Rows are points. A path goes straight from each point to the next, and from the last back to the first. The post is the endless flat space through its rows: a point in 2 columns, a line in 3, a plane in 4, and so on, so that a path can go around it. Count how often the path circles the post. Going back the other way cancels.

Post (2 x 3)
[[-19 -15  18]
 [  1   4 -54]]
Path (14 x 3)
[[-10 -31   3]
 [ 43 -34 -25]
 [ -5 -54   1]
 [ 38  -5 -22]
 [  9  26 -25]
 [-35  48   8]
 [-21   4 -34]
 [-12 -12 -64]
 [ -3 -72   8]
 [ 38   1 -59]
 [ 15  15 -26]
 [-24  45 -39]
 [-35   3 -18]
 [-36 -48 -32]]
Times around: 2

Post (7 x 8)
[[  2 -12 -11 -35  24  42 -50 -57]
 [ -1 -30  32 -39   9   9  -1  59]
 [ 26 -60  13  23 -48 -33   3 -56]
 [-25 -16 -42   5  13  53 -32  58]
 [-16 -16   8 -29  34  43  59  75]
 [ 23 -53  34  16  23 -84  18 -14]
 [ -7 -36  -9 -65  24 -44  18  18]]
Path (18 x 8)
[[ 45 -19   1 -22  10   4 -10  29]
 [ 45 -35 -20  16  15  32  -7  23]
 [ 26   6 -57  -3 -12  -1  16 -13]
 [ 21 -11  28 -18  -5  -8  15  14]
 [ 53 -42 -20   9  -3 -11  16  20]
 [ 12 -50  -5 -31  -1  26  41  14]
 [ -9 -38  12 -52  39  22  21 -12]
 [ -2 -44  38   6  -7 -21  52 -34]
 [  6 -16   1  59  -6 -30 -21  46]
 [ 20 -10   3   7  45   6   4   3]
 [ 41 -65  -1 -49  21  19  41   7]
 [ -8 -81  12  39  19  -7 -35  -3]
 [-24  -6  28  -3  47  64  32  37]
 [-22 -66  15  13 -17  11 -46 -26]
 [  4 -70  10 -21  -4  42  24  39]
 [-14 -67  34   0  39 -16 -27 -25]
 [-43 -10 -21  20 -20   9  16 -35]
 [  5  10  -5 -38  -3  15 -27  12]]
Times around: 2

Post (10 x 11)
[[  6  13  37  -1 -52 -30  26 -23  19 -35  15]
 [ 10  10 -39  14  49  56  56  -1  -3 -76  -5]
 [ -3  -5  59   0 -31 -24 -15  26 -18 -20 -27]
 [ 13   9 -37  19  31  23  27 -57 -41 -42 -16]
 [ -6 -11  -1   1 -24 -65 -11   9  48  16  10]
 [ 13  11 -28 -26  28  78  30 -29 -15 -21   7]
 [ 71 -32  17  -4  75 -47  81 -58  84  48 -10]
 [ 30  20  49  24 -52 -41 -37  -1  64   5 -30]
 [  6  23  -9  49  27  54  48  -9 -28 -15  23]
 [ 18 -18  17  12 -72 -39  23  12  37  22 -43]]
Path (33 x 11)
[[ 61  -7  11 -11 -28 -42  19 -33   8  17  15]
 [ 71  64   1  32 -15  12   0 -24  49 -29 -22]
 [ 28  58  36  32   7   7  13 -36  35 -27  18]
 [-17  11  24 -19 -30  41   6 -27 -12 -30 -45]
 [ 20 -31  34  16  -3  37  55 -26  25   0 -30]
 [ 29 -14  55  28  22  22 -14 -28 -20 -21 -29]
 [  4 -15 -21  17  48 -41  36 -20  -3 -24  45]
 [ 20 -17 -33 -21  20 -39  49 -16 -25  -7   6]
 [ 48  36 -20   4  10 -23  53 -48  -4 -15 -42]
 [ 51   7  -8  11  59  -8  -4 -17  -3 -58   7]
 [ 26  16  89  33  -8 -15   8 -31 -19 -43  18]
 [ -1 -64  -4   7  49   9  22 -17  11  34 -17]
 [ -7  10  -3  10  -5  33 -20 -29  41  13 -21]
 [  3  34  11   9  19   5  16 -51 -11   3 -25]
 [ 20  25  10  45  36 -36  90  20 -25 -37 -30]
 [ 76  -1 -22 -25  24  13  63 -14   7  11  27]
 [ 50 -34   7 -13  30   7  37  -5 -29 -10 -16]
 [ 55  44  -3  27 -25  33  65  -8  16 -13  -6]
 [ 19  41 -17  29  30 -12  30  -5  33   5 -28]
 [  6  58  11  52  -6   7  12 -36  75  40   5]
 [-26   5 -32  39 -24   0  14  -5  27 -59   6]
 [ 47 -45 -35  61  -8  34  26   1  66  38 -10]
 [ 28 -16  19 -24  -5   1  19 -15  -9 -22  -5]
 [ 66  38  20   5 -10 -16  82 -24  -9 -29  -3]
 [  2  54  40   0 -38  -6  12  17  -1  22  -8]
 [-14  33  16  14  63   5   6 -12  34 -15  41]
 [-29  -3 -42  29 -26 -13  36 -67  41 -27  29]
 [  4 -11  28  48  -8  16  -5   2  10 -20  11]
 [ 33   6   0  26 -10  41 -17   2  15 -25  -1]
 [ 63  34 -16  24  -4 -18   6 -17   7 -24 -18]
 [ 43  -3   7 -27 -16 -29 -24  26  36   5  -9]
 [ 52  -6  18  14  -1  27  45 -28  15 -51  28]
 [ 40 -32   7  33 -52 -15  46 -35  27 -18   5]]
Times around: 2

Post (13 x 14)
[[ 21  25  -4  32 -24   9 -24 -44 -24  18  -1 -43 -43  32]
 [-38 -47 -40  10   4  17  64 -30  26  -6  26  16  44 -27]
 [-39 -57  11   1  46  24  31  12  -8  51  51 -30  26 -65]
 [ -6  16 -57   2 -16 -55 -16 -34 -25  31 -29   8 -37  24]
 [ -1 -14 -41  36  -1  -2 -47  36  -3   5 -16  59  42  62]
 [ 12 -19  14  33  29 -23   5 -17 -59  38 -18  95  15  91]
 [  3  -1  10  10   9 -22  14   5 -19  -8 -84  27 -20  81]
 [  4 -27   9 -22  15 -25   5 -10  54   5  70 -37  88 -48]
 [-50 -45  10  47  51 -23  10   7  46  -7  40  34  25 -16]
 [  4  17 -30 -15 -82   1 -47 -31 -16  11 -10  27 -68 -29]
 [  4 -20  -4 -13  80  -6 -27 -33 -18 -21 -29  16  26  84]
 [  0  10  -9 -22 -18   9 -32 -56  48  58 -11 -31 -17  -5]
 [-26 -36   5  47   4   7   4 -32   9   0 -19   2  78 -65]]
Path (14 x 14)
[[-34  13   8  -6  12   8  -2 -12 -16  38 -13  42  11  -5]
 [-35  13 -18 -11  -5 -20 -38  11  18  44 -10 -18 -14  20]
 [  1 -44  16  14  -6  -5 -45 -69 -38  26  11  25  41  14]
 [ 10 -57  14   3  32   8  23  25   5   8  37  17  -1  29]
 [  6 -11  12  12  20 -37  27 -19  33   2   9  26  16  10]
 [-12   7  31  25  40  -4  10 -35 -26   6   5 -12   0  10]
 [-69 -11  -1  69  -9  -9  14   2  11  22  -8  -4 -12  10]
 [-42 -38  13  -3 -19 -59  -1 -32 -61  26 -54  -5  13 -26]
 [-21 -22  20  31  15 -10   4 -24  13  39  27  -1  20   9]
 [-47   9  31  19   1 -19  29 -11 -35  35 -55   1   9  22]
 [ 10  36  32  33   3  33 -46 -20  10 -26 -21  23 -19  14]
 [ 23 -17 -39  17  13 -44   1 -22   8  41 -26  25  10  29]
 [  6 -26 -49  12   0  -9  11 -12   5  43  -8  20  24  34]
 [  5 -11   4  12  21 -60   4 -55  -6  12   6  83 -11  -9]]
Times around: 1

Post (17 x 18)
[[ 22  39  22   3   0 -17  23  -4  31  11  23  34  13  19  -4  51  -3 -42]
 [  6   2  -9   7  17  34  17 -18 -15 -40  36 -26  38 -31  70 -46  63 -16]
 [-28 -23  40 -37  16  -5  45 -28   5 -69  10 -19  23   3  27 -48   2  20]
 [-19  31   4 -45 -23 -28   5  -8  57  56 -13 -28  28   4  -8  11 -24 -52]
 [-63 -44   9  36 -33  14  24   6   5 -88  32   6  65  10 -16 -60  38   5]
 [  5  26  39  -7  39 -43 -18  10  38  34 -28 -13   9   3 -20   0  40  -6]
 [ 14  33   4   0 -30 -30  31  61  24   6 -27 -30  -5  28  11   6   1  -3]
 [ 13  35 -18  -2  11 -58  -9 -29  20  59  32 -22 -26  44   3 -19 -10 -20]
 [  9  21  39  -9   1  28 -24   9   9  58  11 -16   5  53 -29  -1 -25   9]
 [ 14  34  -6 -23 -12 -51  21   7  19  36   4 -39  62  25 -19  35   3  45]
 [-50  10  32  39  11 -41   7   9 -58  49  18 -17 -60 -46  17  72  51 -34]
 [ 20  14  32   5 -13 -29 -25 -27  24  -5 -13 -56  26  43  11  28   4 -19]
 [ -3 -37  -3 -39  -7  -3  24  -4 -62 -68 -27  15  37  20  25 -27  54  -8]
 [-10  15  42 -63 -12 -59 -25   8  33  18  47 -25  -2  34  17  22  57  -8]
 [-13  17 -26 -25  43 -32  -6  25 -19  -7  14 -50 -89 -12 -16  94  72 -26]
 [-24 -68 -36 -12 -14  24   3 -25  -3 -68 -23  34  17  -7  64 -40  46  73]
 [ 21 -39  -6  -5 -49  -8  -3   2 -38 -86   1  20  27 -42   1 -44   1  32]]
Path (27 x 18)
[[ 58  -1   6 -67  -1 -14  71   9 -25 -46 -23  22  51  26  14  41  -8   7]
 [-24 -43  25  13 -12 -62  33 -45 -10  -6 -29  38  -5  -5   5  29  52  -4]
 [-18 -43  12 -22   1 -24  20 -29 -14  23   9 -27   6  72  -6 -16 -20 -24]
 [-27 -17   6   4  33 -41  32   6   6 -22  36 -72   9  27   5  -8   9 -34]
 [ 12   7 -20  -2  -6  23  17 -27  -2 -43  30  19  76  -7  18  15 -36  33]
 [-30  -2  16 -62  13  -8  -4 -26  25  -7 -35 -10  17  66  14 -21   7   8]
 [-42  15  60 -31 -82 -83 -30  13  39 -17  -2 -45  26  13 -53  -9 -22  77]
 [-33  10  29 -26  -2 -14   9  31 -44 -27  13  48   5 -15 -50 -11 -18  41]
 [ -8  -2 -44 -18   6 -38  29 -16 -29  -6  40  29   7 -46  35   3  12   4]
 [-22   5 -26  17  13  -3  36   9  73 -22  28  -6  12  24  13  33  31   6]
 [ 35  -9  30  49 -89 -15  11  11  43  14  41 -32  55  38   0 -13 -21  -8]
 [ 27  27   4 -22 -22  28   7 -13  17 -19  49  -8   4   1 -53 -13 -21 -19]
 [-11  31  46 -25   7  -7  -8 -31  21 -35 -11  39  26 -10   7  -9  20  21]
 [ -1  46  12 -23   2 -14   0  40  25   5  15 -48  15  47  58 -23 -10  27]
 [-25 -34  -4  12  39 -26   0  28 -35  14 -52  36  24   5  -4  41  44  26]
 [  8 -31   8  69   0  -4  62  39 -16 -22  -4  26  63 -20  22  -1  24 -11]
 [ 32 -12 -40  -5  -2  -6  28  33  -2  -7 -34  -5  14 -28  28 -27  81 -15]
 [-63 -17   9  14 -34 -10 -27  25  -4  22 -16   3 -71   6 -16  52  58   6]
 [-41 -13   7  54 -42 -19 -17  43 -53 -68 -87   6 -11  19 -52 -56  -6  36]
 [ 25   4 -10 -35   8  28  11 -14 -43 -78   1 -34  -5 -42  43   1  -8  14]
 [-24 -14  47  20 -18 -52 -12  19  -3 -16  50   5   9 -13  29   1   8 -37]
 [ 48 -19  50  -2 -17  10   4  74   3  17  -1 -24  -7  43   1  31 -13  40]
 [ 62  -6  10 -28   1  41  33 -37   0  10  60  46   4  -1   3 -34  -7 -39]
 [-24   8  34  39 -17 -19   9 -14  16 -10  42 -11 -27  -6 -32 -19  11  11]
 [-14   8 -13 -34  -6  11  -7  -4  15 -11  -6   1  42  13  -7  16  29  18]
 [-42 -12   0 -38   9 -49  27 -39  45 -71   5 -22   8   3  25  13  11 -23]
 [-10  23 -29 -19  60  33  63  12  56 -17 -33 -40  44 -38  58  -9 -13 -36]]
Times around: 3
